Every row gives one point. The points of each table are mixes of a few directions, plus a little noise. Count the directions of each table, and those that both share. Where both have some left over, give the other angles between the two spaces (their principal angles), to ten degrees, smallest first.

First, 5 rows:
[[ -5  49  15]
 [  6 -56 -17]
 [  6 -59 -17]
 [  2 -25  -7]
 [-10  92  28]]
Second (4 x 3):
[[  0   0   0]
 [  3 -25  -8]
 [  8 -70 -21]
 [-10  95  29]]
Directions: first 1, second 1, shared 1

First (8 x 6):
[[ -4  -5 -27  47  50  10]
 [ -4 -12  16 -42 -95   6]
 [  5   9  25 -33 -12 -14]
 [-25 -37   1  23 -10   7]
 [-32 -49  -2  29 -26  13]
 [-13 -14   9  16  33  -8]
 [ 45  63 -41   5  43   8]
 [ 29  45  20 -44  18 -21]]
Second:
[[ 11 -36  36  33  18   3]
 [-31  -5 -30  -5 -17 -14]
 [ 14  50 -71  -7 -10  -3]
 [  4 -24  71   4  19  46]
 [-35  -7  18 -44 -21 -33]
 [ 36   0 -23  59  25  39]
 [  1  22  -1 -40 -14 -38]]
Directions: first 3, second 4, shared 2; angles 60

First, 8 rows:
[[ 47 -16  18 -23  15   4  -5  -8]
 [  2  -1   1  -2   1   0   0  -1]
 [  2  -1   1  -1   0   0   0   0]
 [-65  23 -24  33 -21  -5   7  12]
 [-85  31 -32  44 -28  -8  10  15]
 [ 17  -7   6  -8   5   2  -2  -3]
 [ 49 -18  18 -25  16   5  -6  -8]
 [ 34 -12  13 -17  11   3  -4  -6]]
Second (10 x 8):
[[ 29 -13  -5 -10  11  21  -7   1]
 [ 12  -3 -20  15  -2  28  -8   9]
 [-68  21 -12  16 -14 -21  12   5]
 [-40   9  -8   0  -2 -11   8   1]
 [-95  12  -5 -31  11 -41  25  -7]
 [  8  -8   4 -18  11   1   1  -4]
 [ 24  -9  -3  -7   8  15  -6   0]
 [  7  -3   5  -7   3  -2   0  -3]
 [ 52   3  27  26 -19  -5 -10  -2]
 [ 71  -8  17  17  -8  15 -15   0]]
Directions: first 1, second 3, shared 1

First:
[[ 28   2 -33  -9   9  10  31  29  25  42 -87]
 [-15 -68 -27 -23 -10 -14 -36  18 -25 -43  18]
 [ 16  30  23  56 -23  44  -1   0   9 -49  69]
 [-52  35  -3  18 -29 -34  33 -31   0  -9  20]
 [ -3 -17  29  -1  14   9 -32 -17 -24  -4  41]
 [ 44  10  30 -25  35  15 -27   8   7  16   2]
 [-26  12 -57 -22 -31 -53  39  19  24 -20 -43]
 [  7  -2  36   5  36  25  -6 -25 -18  67 -21]]
Second, 9 rows:
[[-20 -11  -8  -2 -17 -17  -8  -2  -8 -34  29]
 [ 17  47 -13  25 -20  10  37  14  34 -11 -14]
 [ 38 -26   8 -43  53  11 -18  12  -3  70 -70]
 [  7  38 -14  -6 -17 -20  19  14  30 -31   6]
 [  3 -31 -59  29 -39  20  26  40  12 -28 -39]
 [ -7  23  22  52  -8  35  19 -22  -4  16  16]
 [  1   1  52 -95  61 -61 -59 -27 -17  23  31]
 [-37 -47   7 -13  -3 -20 -36 -18 -39 -24  46]
 [ -1   6   6  53 -10  43  21 -10  -4  20  -5]]
Directions: first 5, second 4, shared 4

First, 11 rows:
[[-10 -79  -6 -23  -6  33 -22  95   5  82 -74 -44 -22  62]
 [ -4  40  -3  10   2  -9   2 -39   3 -27  32  21  14 -28]
 [ 33  15  21   9   4 -28  38 -46 -22 -63  32  11  -6 -22]
 [-41  47 -26   5  -1  15 -38 -13  28  24  15  22  28 -22]
 [  2 -37   1 -10  -2  11  -3  39  -2  28 -31 -20 -13  27]
 [ 21 -83  14 -18  -4  11  11  70 -16  36 -59 -43 -33  54]
 [ -2  23  -2   6   2  -6   1 -23   2 -15  19  13   8 -16]
 [ 61 -63  39  -6   2 -24  57  13 -42 -43 -18 -29 -39  26]
 [  1  20   1   5   1  -8   5 -23  -1 -18  17  11   6 -14]
 [-56  60 -36   5  -1  21 -53 -13  38  37  18  28  37 -26]
 [ -5  58  -3  15   3 -15   4 -59   4 -40  47  31  20 -41]]
Second:
[[  3 -20 -46  45 -36  47  63 -41   9  21   4  77  20  32]
 [-18 -15   4 -20  50 -15   4  19  -5 -14 -18   1  -9  22]
 [ 33  24 -19   9  43 -27 -28   0 -10  -7 -44 -54  28 -18]
 [ 41  53 -39 -18  60 -48 -29  20  -4 -24 -66 -25  19 -15]
 [-55 -58  52 -26  67  -9   0  26 -15 -11  10 -28 -25  34]
 [-39 -17  19 -30 -48  20  30  13  15  -1  46  80 -44  22]
 [ 11  11  -3   6  -4  -4 -11  -3  -1   1  -4 -17   7 -13]
 [ 68  82 -63  -3  16 -40 -29   5   5 -17 -65 -10  32 -35]
 [  2   0  19  20 -73  26  -5 -21   6  21  44  -6  -2 -23]
 [ -3 -11  21  26 -67  32  -1 -25   3  23  46  -9   0 -18]
 [-46 -50  53  -7  -8  18   5   4  -5   7  45 -10 -26  14]]
Directions: first 2, second 4, shared 0; angles 60, 90

First, 8 rows:
[[ -4 -11   5   7 -14 -22   6 -17  19  12  14  13  13 -29 -29 -26  11 -16
  -44   6]
 [ 31  22   6  27 -44  16  30  25  -1 -16 -40  13  24  69  49  57  -4 -17
   70 -39]
 [-19  -5   3 -18  19  13 -12 -10 -22 -14  -7 -29   6 -26 -23  27  -1 -28
  -10  27]
 [-24  35 -32  -4  64  -1  -7 -38 -25  -4  -1 -76 -19 -33   9  -9  41 -29
   -1  11]
 [ 43   7  31  36 -30 -19   4  31  -3 -10   0  43  51  40  20  27 -47  -8
   35 -22]
 [-19 -14 -13 -16   2   0 -27  13   2   1   8   5 -20  -8  -7 -35 -13  40
   -9   4]
 [ 15 -22  11 -27  20  22   9   5  20  28  28  36 -54   9   0 -13  -2  66
  -13  12]
 [-23 -10 -12  -5 -17  -9  -5  -9  11   2  -2  -5   0 -22 -20 -27  15  -6
  -28   2]]
Second (8 x 20):
[[-10  15 -42  25   8 -18  23 -13  17   2 -23  -1 -29  55 -23  -4 -53 -17
  -17  51]
 [ -4   4 -13   7   3  -5   6  -3   5   0  -6  -1  -7  16  -5  -2 -15  -5
   -5  14]
 [ 14 -18  53 -32 -11  22 -29  17 -20  -3  30   1  36 -70  28   5  66  21
   23 -64]
 [ -4   8 -21  12   4  -8  11  -6   7   2 -11  -1 -15  25 -11  -2 -25  -7
   -9  24]
 [ 18 -24  71 -43 -14  30 -40  22 -28  -4  40   2  48 -95  40   6  90  29
   30 -88]
 [ -5   7 -20  11   4  -8  11  -7   8   1 -11   0 -14  26 -11  -1 -25  -9
   -8  24]
 [  0   0   1   0   0   0  -1   0   0   0   0   0   1   1   0   0   1  -1
    0   0]
 [ -8  11 -32  19   7 -12  18 -10  11   2 -17   0 -22  43 -16  -2 -40 -13
  -13  38]]
Directions: first 6, second 1, shared 0; angles 90

First:
[[ 53  41  19  12 -36  15  32 -43  13  32  15 -38  -2   0  -8  13   0   1
  -18 -41  15  37 -27  45   3  26  15  48  29 -10  35 -10]
 [-11  -5   4  -5 -37 -25  -3  35   0   1  47   4  29 -24   0 -16 -16 -28
   47  -7  12  -2 -24 -16   9 -26 -24   0 -28 -12  -6 -32]
 [  6   7   6   0 -26  -9   5   7   3   8  27  -7  13 -11  -1  -5  -6 -13
   19 -13  10   7 -18   3   5  -7  -8  10  -7  -7   5 -18]
 [  2  -3 -10   5  60  33  -2 -38  -3  -9 -71   2 -39  34   1  18  21  39
  -60  20 -21  -6  40  11 -11  30  28 -11  30  19  -1  47]
 [  7   6   4   2 -11  -2   4  -2   2   4   9  -5   4  -3  -1   0  -2  -4
    4  -8   4   6  -8   4   1   1  -1   7   0  -4   5  -7]
 [ -3  -1   1  -2  -9  -7  -1   9   0   0  13   1   8  -6   0  -4  -4  -7
   13  -2   3  -1  -7  -5   2  -7  -7   0  -8  -3  -1  -9]
 [ 22  21  15   2 -53 -13  15   5   8  20  51 -19  24 -21  -4  -6 -12 -24
   30 -31  20  20 -37  14   8  -7 -11  29  -6 -16  16 -35]
 [-40 -35 -22  -6  70  11 -25   6 -12 -31 -61  30 -26  23   7   3  14  27
  -29  45 -27 -32  50 -27 -11   1   9 -45   0  21 -27  41]
 [-22 -20 -12  -4  39   5 -14   4  -8 -18 -33  17 -14  13   4   2   8  15
  -16  26 -15 -18  27 -16  -6   0   5 -25  -1  11 -16  23]
 [-15 -13  -5  -4   3  -7  -9  17  -3  -7   4  11   5  -4   2  -6  -2  -4
   12  10  -2 -10   2 -15   1 -11  -7 -12 -12   1 -10  -1]]
Second (10 x 32):
[[  8   9   8   0 -31 -11   6   9   4   9  32  -7  16 -13  -2  -6  -8 -16
   22 -15  11   9 -22   3   6  -8  -9  13  -8 -10   6 -21]
 [  5   5   5   0 -18  -6   3   5   2   5  19  -5  10  -8  -1  -3  -5 -10
   13  -9   7   5 -13   2   3  -5  -5   8  -4  -5   3 -12]
 [ 12  12  11   1 -46 -16   9  13   5  13  48 -11  24 -21  -3  -8 -12 -24
   33 -23  17  13 -32   4   8 -12 -14  19 -12 -14   9 -32]
 [-12 -13 -12   0  46  16  -9 -13  -5 -14 -48  11 -25  21   3   9  13  24
  -33  23 -17 -13  32  -4  -8  12  14 -19  11  14 -10  32]
 [-12 -12 -11  -1  45  15  -9 -12  -5 -14 -47  10 -24  20   2   8  13  23
  -33  22 -17 -13  32  -4  -8  12  13 -19  11  14  -9  31]
 [  6   6   5   0 -21  -7   4   6   2   6  22  -5  11  -9  -1  -4  -6 -11
   15 -10   8   6 -15   2   3  -5  -6   9  -5  -7   4 -15]
 [ 14  14  13   0 -55 -19  11  15   6  16  55 -13  28 -24  -4 -10 -15 -28
   39 -27  20  15 -38   5  10 -14 -16  22 -14 -17  11 -37]
 [ -7  -8  -7   0  27   9  -6  -7  -4  -8 -28   6 -15  12   2   5   8  14
  -19  14 -10  -7  18  -3  -5   7   9 -11   7   8  -5  19]
 [ 11  11  10   0 -41 -14   8  11   4  12  42  -9  21 -18  -3  -8 -12 -21
   29 -20  15  11 -28   4   7 -10 -13  16 -10 -13   8 -29]
 [-25 -25 -22  -1  92  32 -19 -26 -10 -27 -95  22 -48  41   5  17  25  48
  -66  46 -34 -26  64  -9 -17  24  28 -37  24  28 -19  64]]
Directions: first 2, second 1, shared 1

First:
[[  9  -1   0   2   1  10  10   8   5  -5   8  -2  -2   6  -7 -11   1  -4
   -3  -1   7  -8  -2  -3  -8   1 -14  -8  -3  -1 -10 -10]
 [-29   4   1  -3  -4 -30 -33 -26 -14  16 -25   7   8 -18  22  32  -3  11
   11   3 -23  26   7   6  25  -5  42  23  11   2  28  31]
 [ -9   1   1  -2  -1  -9 -11  -9  -4   5  -8   2   3  -6   6  10  -1   3
    4   2  -6   8   2   2   8  -2  14   7   4   1   8  10]
 [-20   2   0  -3  -3 -21 -22 -18 -10  11 -16   5   5 -12  14  22  -3   8
    8   2 -15  17   5   3  17  -2  28  16   7   1  19  21]
 [ -4   0   0   0   0  -3  -3  -3  -2   2  -2   1   1  -2   3   4   0   1
    1   0  -2   3   1   1   3   0   6   3   2   0   3   4]
 [ 50  -7  -3   6   7  52  55  45  24 -28  43 -12 -13  30 -38 -56   6 -19
  -19  -7  39 -44 -13  -9 -43  10 -73 -41 -19  -3 -50 -53]
 [-27   3   1  -4  -4 -27 -29 -23 -13  15 -22   6   7 -15  19  29  -3  11
   10   4 -20  23   7   6  22  -4  37  21  11   1  26  28]
 [ 48  -6  -2   7   6  48  51  42  22 -27  39 -11 -11  28 -35 -52   6 -18
  -18  -6  35 -41 -12  -9 -41   8 -68 -37 -17  -3 -45 -50]
 [-28   4   2  -4  -3 -28 -31 -25 -14  16 -24   8   7 -17  21  31  -3  10
   11   3 -20  25   7   6  24  -6  40  22  11   2  27  30]
 [  8  -1   0   1   1   8  10   8   4  -4   7  -2  -2   5  -6 -10   1  -3
   -4  -1   6  -7  -2  -1  -7   1 -13  -6  -3   0  -7  -9]]
Second (11 x 32):
[[-30  32  37  19  17  23 -25   1   7  -7  -5 -13  15  -4   6  20  28 -39
   -6  -8 -21   9  27   3 -22  29  14  20  18  -2  17  -7]
 [ -4  -3   6   9  -5   9   3   5  -5  -5  -7  -2 -11   5  -6   2   8  -3
   13  -7   1   0  19  -9 -18   1   1  -5   5  -2   8   5]
 [-16 -12 -13   2  13 -22  -7  -1   8  12  -9   1 -14  15   7   8  -2   2
   -3  24  19  13   0 -10   6  11   7  23  10  17   3   5]
 [ -4 -32 -35 -11 -10  -9  -5  -4  -7  17 -24  -3 -32  11  12   8  -9   4
   -2  25  39  -5  19 -11  21 -20   0  33  15  29  -1  14]
 [ 28  -2 -10 -13 -32  30   0  -1  -6   1   8   4   1   2 -13 -14 -31  14
  -13 -46 -12 -12 -21  16   3 -25 -23 -32 -19 -23   3   4]
 [ 40 -18  11  16 -30  -1  67  30 -31 -33  15  14 -24  -2 -47 -34   6  43
   73 -38 -12 -20  11 -27 -57 -21 -20 -95 -34 -37  -5   9]
 [-16  23  42  16  13  18   2   6  -4 -24  -1 -14  22 -25   9   7  43 -34
   27   9 -19  -1  46  -5 -28  18  21   3  18  -2  -2 -14]
 [ -8  -2 -14  -7  -5  11 -26  -9   5  17 -11  -4  -8  11   8  13 -14 -10
  -31  -5  10   0  -4   9  18  -5  -4  28   7  11  10   5]
 [ -1 -13  -8 -18  -2   5 -14 -10  12   4  -2  -5  18  -9  27  -5 -11 -11
  -10  21  10  15   2  11  21  -2   9  21  16  11 -15  -8]
 [ -1  -8 -15 -13  12 -24 -13 -10  29  15  16   9  21  13  14 -11 -35  13
  -28  13   2  30 -48  15  24  16   2   4  -3  -1  -8  -8]
 [ 13  28  -1   3  30 -43  19  -4  -7   4  19  10  12 -19 -16   6  17  21
  -20  15 -13 -29 -48   7  31  -1  -6  -1 -34   1  -9  -9]]
Directions: first 1, second 6, shared 0; angles 60

First:
[[ 12   7 -24  22  53  19  17 -30   7  -1  15  -4   1  -3  42 -38   1  13
   13  25  -2  14  26 -27  69 -28   0  -2  13  15 -17  47]
 [ 22 -12 -15   5  -5   3  15 -38  12  34  -1  -3  35 -28  28   4  24   5
  -48  27 -33 -22  53  -7  30  15  11 -12  11  51  26   3]
 [  7 -11  -9  -2 -38  -1  23 -24  13  45  -1 -11  34 -42  15  25  26  20
  -78  44 -40 -29  69  -3 -17  34  21 -27   1  53  41 -34]
 [ 15  -2   2   3  43   0 -24  -5  -8 -30  -5  16  -7  34   1 -25 -11 -31
   62 -47  22  14 -53   4  51 -29 -21  31   9 -23 -28  48]
 [  1 -13  31 -25 -35 -23 -38  27 -12 -16 -24  17   0  25 -47  30  -6 -41
   23 -65  13 -11 -66  37 -43  15 -15  24  -6 -27   6 -22]
 [ -8   9   7   2  31   1 -17  20 -11 -37   2   7 -29  34 -12 -21 -22 -14
   64 -34  33  24 -55   1  12 -28 -17  21  -2 -44 -34  27]
 [-19  18 -27  22   9  22  47 -10  14  23  27 -26  -8 -37  37 -15   4  58
  -46  85 -15  10  80 -37   0  -2  24 -39  -4  24   3 -10]
 [-17   3   7  -7 -34  -4   7  19   1   9   1  -8  -6 -12 -16  21   0  15
  -27  17  -4  -5  12   4 -51  19  10 -15 -11  -3  12 -38]
 [  1  -5  20 -15  -6 -14 -31  21 -12 -25 -15  15  -9  30 -32   8 -11 -34
   41 -56  21   2 -64  23 -14  -4 -17  26  -3 -33 -11   2]
 [-15   5   7  -5 -20  -3   1  20  -3  -2   1  -4 -11  -1 -16  12  -5   8
   -5   4   5   2  -4   4 -38   8   3  -6  -9 -13   2 -24]]
Second:
[[ 44   1 -15   2  51  26 -24 -41  -9 -16  32   8  39  15 -12 -41  -6 -41
   59 -41   7  10 -39 -11  95  -2 -21  37   1   1 -30  68]
 [ 14  10  -8  -5   1  22  -3 -14  -5   0  36  -8  28  -7 -30 -12  -6  -9
   11  -3   1   4  -9 -10  19  24  -3   8 -17  -2 -12  10]
 [-36  -7  13   3 -29 -34  17  34   6  10 -48   2 -43  -3  28  33   9  29
  -41  25  -3 -11  30  14 -64 -17  13 -29  14   0  24 -44]
 [ 13  -4  -3   3  21   2  -8 -13  -1  -6  -2   5   4  10   8 -11  -1 -13
   19 -16   4   1 -12  -2  33 -11  -8  12   9   2  -7  24]
 [-34 -19  16  10 -10 -47  11  31  11   2 -80  14 -59  14  59  31  13  23
  -33  14   0 -14  25  21 -43 -47   9 -24  37   1  27 -27]
 [ 11  22 -10 -13 -23  43   1 -10  -9   7  79 -23  49 -28 -68  -8 -12  -1
   -1  11  -3  10  -4 -19 -14  64   4   3 -48  -4 -12 -14]
 [ 40  10 -17  -4  30  41 -19 -40  -9 -11  61  -3  54   0 -39 -37 -10 -34
   47 -28   3  14 -35 -18  72  26 -16  32 -20  -1 -28  50]
 [-29  -5  10   0 -27 -28  14  29   5   9 -39   1 -37  -2  21  28   7  27
  -36  23  -4 -10  26  13 -57 -13  13 -25  13   0  22 -39]
 [-23  -7   9   4 -15 -26  10  22   6   3 -44   6 -34   4  27  22   7  18
  -25  13  -1  -8  20  11 -39 -22   8 -19  16   1  17 -25]]
Directions: first 3, second 2, shared 1; angles 90
